Rows are points. Examples show where two turns around zero, p and q, send a point. Where does a point land after both, in the order given? Backwards means that the second turn is done in reverse. Each puzzle has new turns, and all numbers are rounded.

Turn p:
[-0.12 -0.25  0.48] => [0.23 0.42 0.29]
[ 0.12 -0.10  0.13] => [ 0.19  0.08 -0.01]
[ 0.09  0.21 -0.27] => [-0.16 -0.22 -0.23]
[-0.06  0.41 -0.03] => [-0.32  0.08 -0.25]
[-0.03 -0.26 -0.31] => [ 0.06 -0.35  0.19]
Turn q:
[0.48 0.29 0.33] => [ 0.27  0.47 -0.35]
[-0.21 -0.08  0.04] => [-0.21 -0.09  0.04]
[-0.02 -0.21 -0.12] => [-0.01 -0.05  0.24]
[-0.25  0.01 -0.24] => [-0.05 -0.34  0.06]
Where do these land?
q, then p: [ 0.33 -0.02 -0.21] => [ 0.25  0.07 -0.29]
q, then p: [-0.60 -0.30 -0.10] => [-0.01  0.24  0.63]
p, then q: [ 0.28 -0.05  0.21] => [ 0.35  0.04 -0.04]
p, then q backwards: [-0.01  0.17 -0.11] => [-0.17  0.08  0.09]
p, then q: [0.02 0.20 0.37] => [ 0.20 -0.20 -0.31]
p, then q: [-0.02  0.00 -0.15] => [-0.09  0.00  0.12]

Turn p:
[-0.24 -0.24  0.06] => [-0.31  0.00 -0.14]
[0.71 0.13 0.01] => [ 0.70  0.11 -0.13]
[-0.07 -0.10  0.04] => [-0.10 -0.01 -0.08]
[-0.22 -0.29 -0.01] => [-0.32  0.09 -0.15]
[-0.06  0.29 -0.20] => [0.05 0.02 0.35]
[-0.11  0.21  0.10] => [-0.01 -0.21  0.15]
Turn q:
[-0.19 -0.04 -0.10] => [-0.03 -0.15  0.15]
[-0.03 -0.36  0.04] => [-0.36 -0.01  0.01]
[ 0.02  0.27 -0.16] => [0.29 0.04 0.12]
[-0.34 -0.12  0.23] => [-0.16 -0.38 -0.11]
[ 0.54  0.25 -0.02] => [ 0.27  0.51 -0.16]
Where do these land?
p, then q: [-0.35 -0.54  0.26] => [-0.02 -0.38  0.58]
q, then p backwards: [0.20 0.14 0.00] => [ 0.20 -0.08 -0.11]
p, then q: [-0.04  0.05 -0.24] => [ 0.15 -0.09 -0.18]
q, then p: [-0.14  0.11  0.06] => [ 0.02  0.12 -0.14]
p, then q backwards: [ 0.33  0.23 -0.09] => [ 0.03  0.37 -0.18]

Turn p:
[-0.15  0.18 -0.23 -0.09] => [ 0.32  0.00  0.11 -0.02]
[-0.03 -0.35  0.10 -0.15] => [-0.23  0.26  0.08  0.17]
[ 0.15 -0.34 -0.22  0.09] => [-0.15 -0.11  0.11  0.38]
[ 0.18  0.01  0.15 -0.27] => [-0.01  0.21 -0.28  0.05]
[-0.16  0.50  0.20  0.42] => [ 0.06 -0.36 -0.01 -0.60]
Turn q:
[ 0.24  0.13  0.40 -0.06] => [ 0.35  0.30  0.14 -0.09]
[-0.21 -0.25 -0.19 -0.25] => [-0.15 -0.30  0.17  0.25]
[-0.25  0.43  0.23  0.23] => [ 0.32  0.10 -0.49  0.02]
[ 0.27  0.07 -0.27 -0.17] => [-0.31  0.24  0.14  0.09]
[ 0.03 -0.22 -0.01  0.46] => [-0.07 -0.19 -0.11 -0.46]
[ 0.14  0.03  0.15 -0.23] => [0.13 0.16 0.20 0.11]
[-0.22 -0.18 -0.31  0.02] => [-0.27 -0.31 -0.06  0.08]
Where do these land?
q, then p: [-0.08  0.07  0.30  0.27] => [ 0.13  0.02 -0.23  0.32]
q, then p: [ 0.14 -0.02 -0.38  0.02] => [ 0.11  0.13  0.30 -0.22]
p, then q: [ 0.18  0.03 -0.13 -0.12] => [-0.18  0.04 -0.06 -0.17]
q, then p: [-0.22  0.37 -0.09  0.18] => [ 0.29 -0.25  0.17  0.22]
q, then p: [0.04 0.19 0.44 0.27] => [ 0.24 -0.03 -0.41  0.28]
q, then p: [ 0.04 -0.44 -0.01 -0.55] => [-0.62  0.05 -0.02 -0.34]
q, then p: [-0.09 -0.21 -0.14 -0.06] => [-0.19  0.10  0.17 -0.01]
